Each row of a before or after table is a point. One or more steps were done to the points. Then noise was added and the rows were shuffled. The steps act on how far a point lies along the listed directions, d1 being the first. Write out the steps. A step turns or swaps two directions, mirrors them in a line or flattens them onto one, adds a multiple of one to another, or multiplies one. Angles are multiples of 10 degrees, from the lower direction toward the higher: turns from -170 to 170, lines from 10 to 170 but not 90. Use the fewest steps. Two steps may share a direction if one is a turn and the other turns, adds or multiplies; they go together, in the order done. Otherwise the lowest direction goes first.

Directions:
(1): -285; 19
(2): -19; -285
Before, 12 rows:
61; 5
-13; -12
-6; -50
-57; -67
-54; -40
-7; -17
-16; -9
51; 32
-29; 52
-42; -26
67; 47
1; -68
After (12 x 2):
-27; 96
65; -50
-11; 13
-12; 3
-58; 12
2; -75
45; -39
-47; 35
-41; 34
52; -89
-8; -14
-7; -44
Steps: add -1.5 times d1 to d2

Directions:
(1): 146; 155; 290; -183
(2): 163; -97; 168; 314
(3): -35; 360; -69; 166
(4): -337; -17; 214; 55
Before:
-20; -61; -32; -58
-82; -90; -21; -12
21; -108; -57; -26
-5; -43; -37; -97
-90; -98; -8; 5
-78; -33; -35; -77
-93; -62; -82; 56
-5; -23; 23; 40
38; -55; -60; -30
5; 24; -58; 59
-31; -51; -23; -20
22; -29; 24; -44
-34; 7; -49; -15
-36; -17; 41; -60
After (14 x 4):
-25; 26; -28; -42
-13; -23; 15; 27
28; -39; 22; -19
14; -67; -98; -27
-25; -31; -3; -51
-1; -3; 98; -61
-72; -48; 45; -76
-19; 20; -94; 40
-97; -7; -54; -53
-38; 9; 43; -123
-65; -47; 33; -89
-7; -45; -11; -76
11; -37; -10; -93
-4; -110; -89; -43
Steps: turn d1 and d2 by 40 degrees; add 1 times d4 to d1

Directions:
(1): -339; -134; 390; 8; 42; 85; 179; -18
(2): 208; -378; 75; -137; -125; 135; -108; -265
Before (8 x 8):
-61; 20; 77; -5; 31; 33; 49; 11
12; -92; 93; -37; -29; 52; -14; -68
-26; 114; -22; 30; 23; -28; 24; 73
-55; -23; 61; 7; -11; 22; 44; 0
72; 22; -88; 30; 0; -28; -66; 25
3; -8; 7; 2; -9; -7; 6; -8
10; 107; -46; 27; 45; -32; 30; 33
-31; 58; -20; 2; 21; -14; -25; 29
After:
-73; -34; 125; -14; -2; 38; 28; -20
-6; -5; 13; 5; -11; -7; 11; -2
-64; 27; 28; 22; 7; 4; 50; 34
63; 92; -81; 14; 0; -26; -19; 43
82; -56; -49; 7; -23; -1; -80; -23
83; 67; -83; 1; 20; -26; -10; -6
8; 44; -50; -9; 15; -13; -47; 13
-44; 79; 22; 7; 37; 10; 39; 45
Steps: turn d1 and d2 by -50 degrees

Directions:
(1): -140; 55; -155; 361; 71; 56; 141; 218; 361; -27; -254
(2): -22; 209; 0; 115; -212; 52; 246; -177; -21; 495; 75
(3): 172; 72; -224; 76; 486; 91; -166; -193; 66; 153; 142
(4): 54; 90; 308; 405; -90; -73; -348; -185; -45; -45; -74
(5): 21; -177; 239; -176; 13; 419; 7; -226; 226; 38; -223
Before (8 x 11):
1; 66; 14; 158; -27; 29; -32; -55; 36; 95; -31
-1; 64; -42; 184; 32; -33; -8; 19; 14; 76; 13
3; 29; 48; 71; 2; -65; -62; 2; -28; -1; 0
21; 72; -36; 90; 20; -56; -1; -59; -25; 96; 7
-37; -2; -66; -38; -23; -55; 44; 45; -46; -33; -8
-1; 19; -18; -10; -48; -47; 5; 45; -53; 4; 4
21; -54; 8; -58; 16; -29; -38; 14; -19; -38; -4
29; 17; 76; 46; -46; 1; -68; -31; -22; 1; -3
After, 8 rows:
-25; -9; -32; 27; 46; -18; 18; 78; 55; -28; -42
-2; -12; -132; -12; 76; -45; 58; 107; -16; -10; 57
-6; -24; 12; -34; -19; -39; -48; -15; -69; -71; -17
-14; 15; -24; 63; -6; 19; 32; 59; 69; 9; -46
16; -43; 48; 8; -1; 13; -47; -24; 28; -6; -53
-2; 37; -103; 40; 60; -92; 24; 42; -19; 3; 4
-28; 47; -148; 20; 12; -18; 92; 79; 25; 61; 27
2; 4; -2; 6; -18; -35; -40; 44; -33; -44; -19
Steps: turn d1 and d4 by -110 degrees; turn d2 and d5 by -60 degrees; multiply d3 by 0.7

Directions:
(1): -80; 360; -173; -76; -35; 165; 249; 402; 252; -107; 172; 16; 122; 162
(2): -154; 39; -320; 47; 18; 215; -90; -21; -179; -201; -235; -479; 97; -138
Before, 12 rows:
46; -89; 88; 10; 11; -35; 2; -59; 4; 39; 33; 90; -42; 10
13; -5; 5; -5; 22; -12; -14; -8; 1; 10; 53; 32; -45; 41
-6; 36; 13; -4; -23; -28; 18; 25; 28; -7; 65; 59; 10; 47
-14; -88; 0; 30; 31; -25; -72; -76; -92; -12; -80; -49; 3; -29
-18; 73; 24; -7; -29; -14; 54; 98; 66; 16; 75; 109; -15; 67
6; -68; 42; 0; 5; -8; -14; -42; -18; 39; -20; 20; -44; -22
-7; 139; -19; 9; -3; 3; 95; 143; 108; -1; 116; 108; 7; 74
3; -62; 71; -12; 20; -48; -34; -81; -16; 14; -33; 17; -36; -35
23; -22; 64; -12; 14; -33; 18; 6; 36; 71; 34; 80; -35; 46
-46; -36; -26; 26; 16; 7; -60; -32; -66; -6; -82; -58; 0; -20
-18; -19; -10; 8; -10; -6; -20; -3; -1; -6; -26; -16; 5; -10
-9; -22; -17; 22; 1; 3; -21; -58; -29; -4; -10; -7; -31; -17
After:
-2; 29; 64; -39; 6; -32; 45; 31; 73; 8; 42; 80; -14; 25
-41; 45; -55; 8; -21; 18; -3; 23; -10; -54; 17; -47; 31; 19
29; -50; 94; 0; 21; -78; -4; -12; 9; 47; 29; 126; -14; 44
-73; 78; -155; 56; 13; 87; -12; 42; -50; -88; -56; -163; 37; -37
7; 43; -2; -8; 1; 41; 83; 81; 78; -13; 75; 52; 9; 58
2; -50; 68; 13; 15; -58; -36; -27; -12; 55; -12; 86; -28; 20
-79; 72; -99; 16; -22; 69; 3; 72; -22; -61; -31; -92; 19; -1
-27; 63; -38; -14; 12; 48; 51; 89; 50; 6; 21; -20; 10; 50
-7; -23; 15; 6; -11; -23; -16; -2; 13; 8; -13; 18; -2; -3
-2; 0; 32; -17; -2; 8; 42; 39; 43; 33; 30; 59; -26; 22
7; -5; 15; 9; -3; -15; 7; -33; 12; 13; 32; 52; -36; 12
-10; 30; -37; -8; 22; 22; 0; 25; 5; -19; 45; -7; -25; 39
Steps: turn d1 and d2 by 100 degrees

Directions:
(1): 135; 294; -249; 97; 347; -384; -30; 154; -46; -154; -101; -245; 50; 118; -354; -95; 103; 117; 7; 276
(2): 68; -77; -77; 147; 68; -94; -158; -235; 216; 227; -13; -332; 245; -123; 416; 267; 167; 335; 46; 116
(3): 272; 480; 120; 167; 13; 342; 6; -110; -222; -60; 184; -262; 0; -227; 139; -90; 43; -219; -235; 18
Before (14 x 20):
14; 43; 94; -16; -67; 98; 5; 9; -57; -23; 33; 88; -17; -28; 8; -29; -27; -100; -10; -51
-19; -29; -37; -9; 26; -40; 8; 3; 72; 27; -49; -49; 45; -8; 42; 26; 26; 52; 17; 14
0; 30; 83; -19; -92; 175; 4; -14; -44; 14; 54; 53; -14; -39; 67; -23; -37; -114; 9; -55
30; 98; 39; -25; -30; 66; 5; 1; -32; -25; 55; 4; -37; -28; -21; -40; -11; -79; -47; -24
2; 38; -36; -2; 65; -64; 6; 59; -12; -35; -40; -27; -3; 22; -91; -48; 3; 9; 1; 75
6; -19; -55; -31; 32; -80; 18; 6; 26; -33; -54; 28; -10; 17; -65; -14; 7; 41; 22; 15
35; 63; -18; 8; 32; -17; -20; 21; 0; -28; 12; -48; -16; 23; -38; -14; 26; 10; 20; 49
7; -43; -29; -18; 51; -93; 16; -10; 39; 5; -38; -13; -19; 17; -15; 27; -10; 30; 31; 43
3; 7; -53; 5; 52; -97; -12; 10; -13; -18; -18; -12; 9; 28; -32; -2; -7; 0; -6; 40
-9; -22; -3; -10; 55; -82; 4; -9; 28; -23; -30; 38; -14; 19; -62; 10; -3; 21; 42; 34
15; 45; 21; -14; -21; 23; 17; 35; -58; -30; 23; 71; -27; 25; -82; -36; -30; -51; -30; -7
-7; 37; -79; -11; 111; -133; -38; 53; -14; -45; -30; -7; 16; 31; -126; -51; 25; 29; 8; 74
27; 60; 48; -8; -33; 135; 13; -16; -77; -13; 69; 48; -20; -69; 30; -20; -8; -117; -58; -100
22; 32; 45; 33; -34; 123; 12; -3; -29; 33; 49; 2; -26; -70; 56; -37; -6; -62; -27; -18
After, 14 rows:
-15; -16; 32; -22; 19; -22; 16; -12; 4; -29; -11; 74; -33; 5; -57; -9; -25; -26; 24; 2
-15; -58; 1; -41; 16; -51; 30; 1; 24; -2; -26; 43; -48; 21; -28; 11; -38; -15; 24; 11
-18; -26; -19; -8; 4; -38; -1; -1; -19; -9; -1; 31; -11; 16; -1; -1; -25; -29; -10; 0
16; 19; 7; 0; -6; 24; -23; -1; 15; 2; 21; -29; -14; 8; 18; 9; 18; 9; 24; 22
7; -17; -11; -42; -7; -10; 36; 1; 2; -38; -32; 66; -36; -1; -52; -32; -15; -11; 8; -21
-11; 5; 14; -11; 4; 26; 14; 22; -13; -9; -11; 8; -9; -15; -21; -36; -14; -27; -10; 22
-26; -9; -1; -34; 16; 2; -23; 14; -26; -17; 10; 60; -8; -11; -41; -43; -9; -33; -10; -1
68; 104; -4; 41; 38; 62; -24; -41; -47; 9; 52; -61; 35; -78; 59; 14; 41; -39; -52; -29
53; 110; 22; 9; -10; 49; -21; -37; -3; 5; 54; -67; 3; -51; 37; -1; 18; -27; -44; 4
51; 102; 17; 31; 0; 78; -26; -14; -24; 10; 31; -61; 39; -36; 55; -6; 17; -41; 13; 30
64; 113; 54; 32; -1; 54; -21; -13; -47; -17; 29; -17; 29; -45; 22; -13; 15; -49; -18; 12
54; 95; 32; 16; -16; 61; 0; 0; -62; -16; 47; 11; -7; -13; -26; -18; -8; -47; -55; 5
36; 41; -2; 60; 17; 50; -12; -16; 4; 50; 31; -68; 12; -63; 62; -6; 29; 7; -14; 33
-50; -68; -29; -37; 3; -41; 26; 33; 67; 10; -59; 14; 22; 15; 2; 8; -1; 29; 28; -11
Steps: multiply d1 by 0; turn d2 and d3 by -50 degrees
